Each row is a point. The last column is the point's height on a tilted bowl or saddle (a function of degree 2), plus a little noise. Along how many of its main directions does it bend up, bend down or stay straight?

Points:
[[  0 -23 -29]
 [  5   4 -31]
 [-18  42  24]
 [ -1  11 -23]
 [  3 -60   9]
 [ 36 -51 -49]
 [-26  23   3]
 [  5  -2 -35]
 [ 12  -7 -41]
 [ -2  25  -7]]
Directions: 1 up, 0 down, 1 straight

Points, 16 rows:
[[  2  41   7  35]
 [ 10 -10  54  15]
 [-14   3  -6  22]
 [ 26  18 -53  51]
 [ 15  26 -37  34]
 [ 14  31  31  31]
 [-48  21 -26  43]
 [-44 -60  16   6]
 [  5  -4 -21  23]
 [ 21  11  49  20]
 [ 34  25 -24  31]
 [ -6  28  16  37]
 [ 25  15  42  19]
 [ -3  12 -16  24]
 [ 34  36  10  21]
 [  1  -2   7  16]]
Directions: 1 up, 0 down, 2 straight

Points, 27 rows:
[[  7  26  24  13  -6]
 [ 23 -15 -29  17   9]
 [-22 -29   1  -4   1]
 [ 24 -10 -11  -3  -6]
 [ 27 -12  32 -44  -4]
 [ -4   5  37 -14  -1]
 [ 14  21 -10 -10   1]
 [ 37  24 -11 -15   4]
 [-38  20 -27  -3 -14]
 [ 14  -2  -7   6  -4]
 [ -3  36  52   3 -13]
 [  7  22   8 -24  -1]
 [ -3  25 -35   2   7]
 [  7  17  44  34 -35]
 [ 18  13  -2 -21  -8]
 [-40   3   3 -21   0]
 [ 26   5   3  14  -3]
 [ 60  -7 -22 -35 -11]
 [ -5 -26 -20  -8 -20]
 [ -3  -3   8 -32  -6]
 [  1  -9   0  15  -2]
 [ 15  14 -11  16   9]
 [  3  35 -18 -14  15]
 [ -9  -9 -43 -24 -60]
 [ 14  22 -11  33  27]
 [ -5 -18   2   6  -2]
 [ 43   0  18  52  -8]]
Directions: 2 up, 1 down, 1 straight

Points, 42 rows:
[[  3 -22  12 -19  -9 -19 -28]
 [-18  -1   2 -11 -22  41   5]
 [-18 -24   0  30  -1  -1  15]
 [-10 -36 -18  -9  17   6  -9]
 [ 23 -26   0  -6  -8  -6  -3]
 [ 11 -16  40   7  -2  -4  34]
 [ 19  -2  38   6  36 -24  60]
 [ 50 -11 -32  -2   0  -1 -20]
 [-24   2   4 -22 -25  21   7]
 [  9  -2   9   8   6 -14   6]
 [-12 -16 -30  21   4  17 -16]
 [ 22 -13  29 -28   7  10 -14]
 [ -7  -9  23  -3 -34  10  17]
 [  0  -6   8 -30  32   4  -6]
 [-10 -22  10  13  -4  18  23]
 [  7 -22   3  -9  -4   8   5]
 [ -7 -18 -11  18 -11 -29 -18]
 [ -6  25 -12 -14 -27  -8  19]
 [  4  21  11   4 -21  -9   1]
 [ -1 -22 -11  -4  16 -19 -17]
 [  0  -3 -16  -9 -25 -11   4]
 [ -3  10   5  26 -14  -3  17]
 [  8  10   3 -10 -10  11  -5]
 [ 16 -14   1   4  15  -6   3]
 [ 34  -1 -12  15  20  30 -30]
 [ -2  -5   3 -35   4 -18 -44]
 [ -9   1 -14  -1 -27  17  29]
 [ 26  -9  -6  19   3 -25 -12]
 [ -1  27  20  22  -6   8   5]
 [-14  -2  14 -15  11   3  -3]
 [-29  18 -10 -19   0  17   7]
 [ 21 -18  13  21 -30   2  33]
 [  9 -30 -23 -21  11  -8 -30]
 [  7  22  22   7 -21  -3  -4]
 [-14  60  -5  18  12  10  25]
 [ 41   0 -29 -13 -24  20  18]
 [  1 -11 -12  13 -19  21  17]
 [ 14 -21 -34 -25  -9  -2 -14]
 [  7  15 -14 -18   3   3  -4]
 [ -9  24  28  15  -2  10   2]
 [ 13 -15 -18  28   6  35 -30]
 [ -2   5  11  -4   6   5   1]]
Directions: 2 up, 2 down, 2 straight
